Each row is a point. The window is the flat piece filled in between its corners: a triangle in 3 columns, a solid with four corners in 4, and so on. A path goes straight from each point to the next, and from the last back to the first. After which points does the path pass through the window?
(in the rows, 128 means zero)

Window, 3 rows:
[[ 62 129 156]
 [172 120 128]
 [144  95 138]]
Path:
(1): [144 101 188]
(2): [ 49 123 208]
(3): [  8 123 124]
(4): [161 130 106]
(5): [161 136 153]
(6): [101 117 180]
(7): [ 84 110 131]
(8): [ 85 121 109]
(9): [107 140 169]
(10): [ 78 129 188]
(11): [ 67 126 139]
(12): [138  97 111]
Through the window after points: 10, 12

Window:
[[117 118 186 139]
 [ 94 200 148 153]
 [242 124 123 110]
 [106 133 134 140]]
Path:
(1): [119 123 132 198]
(2): [118 148 161 176]
(3): [102 162 167 102]
(4): [189 145 134  88]
(5): [196 140 133 146]
(6): [214 125 126 165]
(7): [207 138 132  98]
(8): [110 128 168  81]
(9): [120 125 163 164]
(10): [209 108 129 165]
(11): [198 117 142  63]
(12): [108 130 179  88]
(13): [130 118 176 163]
(14): [196 148 138 188]
(15): [180 154 145  86]
(16): [111 146 145  74]
Through the window after points: 2, 4, 6, 8, 12, 16

Window, 6 rows:
[[167 144 140 184  89 155]
 [127 157 150 170 160  80]
 [183 111 100  88 126 107]
 [147  66 167 109 213  82]
 [114  99  84 162 169  82]
 [249 145  36 168  93 132]]
Path:
(1): [125 135 119 131 183 144]
(2): [142  99 137 156 144  88]
(3): [156 103 142 144 113  70]
(4): [133 139 137 148 165 152]
(5): [144 125  78 147 181 122]
(6): [148  95  92 167 119  67]
(7): [209 120  92 158  48  68]
(8): [179 165  58 131 131 154]
(9): [166 119 100 105 173 145]
(10): [181  83 106 126 133  95]
(11): [198 120  88 174 114  85]
(12): [185 147  67 151 134 149]
(13): [130 155 122 180 168 104]
(14): [134 133 136 202 145  70]
(15): [192 101 139 158 106  78]
(16): [139 154 112 142 138 145]
Through the window after points: 5, 11, 15

Window, 8 rows:
[[ 80 188 176 128  70  67  76 164]
 [ 92  95  94  92 112 172  86 147]
 [154 119  98  64 187 187 114 149]
 [180 102 179 156  75  67 143 161]
 [132 123 140  64 115 193 153 152]
 [122 193 135 176  52  92 111 150]
 [159  89  80  40 143 139 180 142]
 [ 54 142 140 129 211 161 225 151]]
Path:
(1): [ 82 132 139 113 186 149 174  92]
(2): [113 140 135 120 111 109 126 114]
(3): [107 156 121 129 112 109 142 247]
(4): [132 113 100  81 148 161 124 199]
(5): [132 123 115  85 150 167 107 113]
(6): [119 147 137 120 111 100 128 124]
(7): [110 145 119 129 111 112 137 184]
(8): [129 114 116  81 115 189 163 229]
(9): [135 126 139  68 125 153 145  91]
(10): [119 124 147 127 121 126 157  89]
(11): [102 138 127 116 119 116 167 212]
(12): [147 116 146 127  96 108 132 184]
(13): [160 108 173 122 101 105 143  76]
(14): [141 132 117  79 159 175 120  73]
(15): [146 111 110  73 154 168 134 249]
(16): [ 89 148 126 126 165 156 195 211]
Through the window after points: 4, 8, 12, 14, 16

Window, 9 rows:
[[138 127  52 180 144 143 171  47 144]
 [104 121 148 152  86  89  66 136 138]
 [ 67 134 154   7 109  65  84  60 100]
 [142  94 102 179 102  81 203 117  92]
 [187  52  73 184  71 136 135 127 165]
 [127 208 152  50 128 108 134  88  97]
 [146  63 131 156 145 139 109 126 136]
 [ 91  77  74 156 111 204 120 151 197]
 [109  73 125 148  71 173  99  92 112]]
Path:
(1): [109 106 153 109 111 117 162  58 185]
(2): [129 114  81 112 117 125 105 123  64]
(3): [131 135  76 105 127  90  83 141  74]
(4): [110  80 164 138  84 123 124 116 156]
(5): [108 103 191 104 100 155 110  81 169]
(6): [115 103  41 133 110 156  80 123 112]
(7): [130 106  89 119  99 134  83 122 124]
(8): [129 112 157 124  98 132 111  96 182]
(9): [131  94 129 150  89 128 134  79 130]
(10): [133 115  79 136 132 115  92 108  43]
(11): [107 128  59 119 117  96 117 132 108]
(12): [146  86 175 160 104 110 143  80 167]
Through the window after points: none

Window:
[[158 128  96 141  72 175 106  86 137  96 143]
 [146 124  76 199 110 111 118  78 132 143 161]
 [ 65 121 175  93 142 152 114 225 184 110  83]
 [163 178 124 163 132 126 153 137 188  87 137]
 [166  95 213 163  63 200 133 182 143 182 142]
 [169 189  90 122 100 109  97  76 156 142 149]
 [210 114 125 133  93 125  69 145 144  96 108]
 [126  82 108 120 157 153  84  45 182 109 144]
 [171 126   7  54 130  58 119 183 238  84  83]
 [150 116 101  89 209 111 166  69  55 105 164]
 [117 156 130  97  99  27 176 100 125 117 194]]
Path:
(1): [162 139 108 119 108 133  97 136 138 134 214]
(2): [163 128  56 113 118 132  81 156 197 108 185]
(3): [161 116 101  93 116  71 159 143 176 112  38]
(4): [142 101 118 137  77 107 139  53 142 117  55]
(5): [147 124  97 125 145 172  83 105 166 103 198]
(6): [146 136 105 100 110  95 101 163 154 132 213]
(7): [154 131 103 128  94 120 145  79 146  88  92]
(8): [152 146 113 119 124 109 128  91 147 135 109]
(9): [153 143  91 116 139 144  89 103 133 101 216]
(10): [152 153 106 114 102 120  87 136 155 120 201]
(11): [155 112 129 130 111  81 181  84 124  93  78]
(12): [142 140 151 139 112 114 168 100 154 120  75]
Through the window after points: 2, 4, 6, 8, 10, 12

Window (12 x 12):
[[ 86 153  44 102 196 205 138 123 126  87  12  71]
 [131 125 149 116 129 144 237 173  66  89 128 158]
 [147 118  77 157 156  99  70 118 150   7 148  75]
 [ 90  88 174 125 165  92 169 128 159 101  94 158]
 [166  83 117  54 174  44 186 193 165 169 154 116]
 [110 128 108 201  97 185 147 116  63 142 158  97]
 [119 130 184  55  77  98 100 111 152  57 105 220]
 [107 175 130 117 172 194 155 111 129 120 119 130]
 [173 164 163 102 125  47 199 153 121 134  79  86]
 [117 127 184 155 147 105 106 142  47 140 145 128]
 [103 155 139 184 144  86 120 157 167 149  96 217]
 [188  79 100 182 196 119  97 119 132 102 112  96]]
Path:
(1): [149 118 160 133 123 125  93 206 147 132  98 142]
(2): [122 131 112 133 165 105 148  85 114 106 120 115]
(3): [118 129 103  92 170  87 173  89  62 124 102 140]
(4): [135 115 155 118 139 138 140 167 131  98 127 102]
(5): [173 112 160 157 137 150  85 199 151  50 122  59]
(6): [112 128  88 135 155  83 140 102 119 111 138 146]
(7): [ 99 136  94 133 180  87 171  80  99 111  81 132]
(8): [114 120 168 114 150 174 140 168 168 102 105 130]
Through the window after points: 5, 7

Window, 14 rows:
[[142 115  53 143 190 174 155 145 215 143 210  46  96 117]
 [113  55 157 125  93 103 154 189 192 188 124 101 142 148]
 [129 181  99 202 204 110 108 198 110 159 165  99 171  82]
 [ 63 102 142 192 106 115 136 156  88 134  42 218  78 118]
 [164 134  39 177 133 228 162 126  96 117 140 157 149 176]
 [190  98 164 167 117  88 121 126 193  98  64 142 155 156]
 [195 111 100 178 155 139 158 198  86 181  62 150 111 139]
 [106 136 185 118 168 143 151  98  69 107 143 153 108 138]
 [145  71 112 174 118  90 112  51 142  94  38 105 163 200]
 [102 115  82  87  95 111 143 187 170 129  76 148 113 145]
 [135 122  87 189 133 112 176 210 133  43 106 112  57 192]
 [ 82 151 164 139 164  98 171 135 211 201 111  84 187 103]
 [118  76 132 150 235 110 164 114 171 125 172 124 156 143]
 [172 147  77 178 159  95 172 175 137 154 183 132  90 149]]
Path:
(1): [147 133 100 164 148 119 142 172 147 146 146 131  98 170]
(2): [159 118  63 162 140  91 215 136 122 113 132 132 142  86]
(3): [127  94 107 166 134 106 205 155 123 124 118 134 143  91]
(4): [128 124 129 144 141 122 127 159 127 134  91 147 115 168]
(5): [113 148 106 163 177 162 114 183 167 208 124 138 105 190]
(6): [172 120 107 174 147  81 173 159  98 103 125 117 151  80]
(7): [150  81 105 157 150 120 184 117 133 116 134 114 130 113]
(8): [118 118 139 154 182 113 116 161 172 158 107 133 146 181]
Through the window after points: 1, 5, 7

Window:
[[237 202 123 166 122 174 158 131  89 153 137 133 130  49]
 [ 61 156  56 151  68 106  93 178 147 173 190  83 116 171]
 [ 55  79 179  80 190 148 122 134  59 108 190 122 108 158]
 [232 114 106 199 133 170 167 145  99 126  87 128 108 135]
 [ 40 105 142 103 171  35 140 103 136 161 194  69  92 152]
 [117 172 167 155 181 115 148 149  83  56 139 136  81 141]
 [142 100 187 147 157 128 133 177  39  70  78  99 119  66]
 [208 181 167 185 113 207 129 101 127 111 108  62 113 101]
 [ 88  85 193 137 172  77  94 140 127  88 184 143 159 140]
 [ 68  68 161  78 141  92 116 111 128  59 149 166  65 103]
 [196 197  65 188 142 200 155  98 118 117  56 115 172  78]
 [109 138 170 179 169 141  95 112  98 155 106 152  83 100]
 [133 179  72  83 123  87  59 157 155 187 143  80 117 193]
 [ 62 165 132  90  88  94 148 160 183 196 135 122 133 188]]
Path:
(1): [ 92 121 128 130 179 113 122 157 180 107 164  97 110 107]
(2): [134 119 135 143 166 152 129 146 135 115 118 111  97 112]
(3): [142 183 172 189 102 103 106  80  29 137 146 154 190 128]
(4): [ 89 150 190 121  95  83 143  75  67 142 124 100 118 147]
(5): [109 112 114 144 199 110 122 155 157 130 173  95  92 121]
(6): [114 135 157 149 217 192 183 176 166 174 193 122  95  81]
(7): [102 118 145 104 130 115 102 122  65 101 129 112 126 157]
(8): [121 150 143 123  71  95 120  99 115 158 118 134 156 179]
(9): [ 74 160 118 111 170 142 164 206 192 159 149  99  87 121]
(10): [153 116 139 109 196 136 143 176 188 125 142  98 102 120]
(11): [ 99 143 134 128 115 104  87 126  63 129 131 117 125 145]
(12): [ 96 126 157 102  95 102 128 126  94 135 126 150 111 156]
Through the window after points: 2, 4, 6, 8, 10, 12

Window (14 x 14):
[[189 124 133 105 124 132 148 139 104 112 198 101 114  76]
 [136 105  90  94  79 149 223 128 138 154 125 136  57 128]
 [227  78 201 129 195 167 136 121 111  69  35  35  37  96]
 [117  72  77 121  98 100 209 180 106 127 150  45 123 103]
 [ 58 106 249  24  67 119 121 135 132  40  78 178 147 147]
 [165 165 116  96  96  94 191 187 132 207 128 103  77 159]
 [130 174  73 119 109 118 149  45 141 102 152 139 103  89]
 [126 126 154  90 142 113 144 162  96 148 127 153 104 215]
 [111 140 140 146  95 122 137 143 147 139 168 120  60 108]
 [137 121 112  81  65 120  68 142 111 134 148 170 142 155]
 [180 146 125 152  74 106 142 132 143 127 173 149 120 161]
 [111 114 106  43 136 153 145 139 209  54 131  98 121 215]
 [139 128 125 124 104  96 130 195 145  98 162 177 132  89]
 [114  98 148 130  93 149 150 172 135 128 151 128 187  62]]
Path:
(1): [ 55  45 106 111 167  66 126 112 187 120 151 176 110 134]
(2): [162 106 158 106 139 116 151 109 175 165 139  88  87 141]
(3): [124 150  79 107  64 142 165 175  71  52 128 136 116 122]
(4): [151 170 118 101  75 162 121 176 104  80 155 123 112 155]
(5): [134  88 134 143 126  65 167 117 175 153 150 161 127  84]
(6): [137  90 159  70 163  83 166 118 206 133 134 145 109 133]
(7): [158 159 105 116  70 163 142 184  73 123 116  82  86 171]
(8): [141 177 109 123  87 168 156 153  81  29 157 138 131 112]
(9): [145  67 157  93 130  97 141 151 175 192 151 107 122 114]
(10): [119  72 137  89 101 109 129 111 148 117 129 141 136 147]
(11): [141 184 185 129 110 169 178 207 101  92 118  99  81  58]
(12): [142 163 105 159  84 150 144 140 102 100 140 103  99  93]
(13): [146 109 125  93 126  97 161  93 132 130 136 129 106  97]
(14): [142 103 111  85 114  53 103  95 213 175 125  98  75 116]
(15): [143 122 129 124  97 152 169 183  81  96 152 125 125 123]
(16): [164 165 140  85  54 146 155 164 110 116 149 126 126 135]
Through the window after points: 4, 6, 8, 10, 14

Window, 14 rows:
[[102 134 138  55 156 161 120 142 119  90 182  92 123  77]
 [113 146 121 172  94 192 120 157 119 157 111 126  99 186]
 [123 149 173 148  88 130 102  94 108 101 119 121 127 147]
 [115  88 186  87 121  83 143 144 151 113 132 124 132 140]
 [111  95 177  98  98 152 214  92 152 119   7 122 107 149]
 [168 100 124 191 149 131 178  99  84 121 143  88 165 139]
 [132 162 104 137 112 139 143 101 147  97 141 146 121 118]
 [ 78 144 147 109 150 124 148 137 145  58 137 103 124 113]
 [127 186 144 127 130 119 169 170 168 142  39 138 175 115]
 [113 149 138 129 175 156 137 116 149 116 115 164 157 127]
 [123 156 193 145 131 142 164 130 156 105 154 133 109 111]
 [114  97 100 187 174 177 117 104 146 122 188 108 133  56]
 [ 65 152 156 137 123 137 174 110 159 143 135 157 158 108]
 [130 114 112 149 154 174 151  67 158 145 123  72 140 146]]
Path:
(1): [128 174 162 153 167  90 104 115 110 137 124 143  98 105]
(2): [ 93 111 129 103 113 192 180 123 160 101 135 110 178 128]
(3): [120 127 153 124  81 181 170 121 162  93 106 129 168 130]
(4): [ 91 136 156 124 155 119 166 105 138 141 106 130 106 118]
(5): [ 99 177 154 168 155 108 155 111 101 141 102 145  94 126]
(6): [ 96 117 149 108 119 154 154 124 174 103 145 118 163 117]
(7): [123 106 143 139 130 166 159 122 147 108 130 123 155 118]
(8): [113 133 141 129 151 133 149 104 132 124 106 120 116 118]
(9): [113 148 168 118 163 123 148  91 109 154  79 111  95 111]
(10): [124 147 123 140 117 153 149 143 164 104 121 139 164 133]
(11): [108 141 152 131 116 158 138 140 148  94 144 134 140 105]
(12): [ 98 127 140 138 183  91 160  88 100 155 101 114 115 134]
Through the window after points: 1, 3, 5, 7, 9
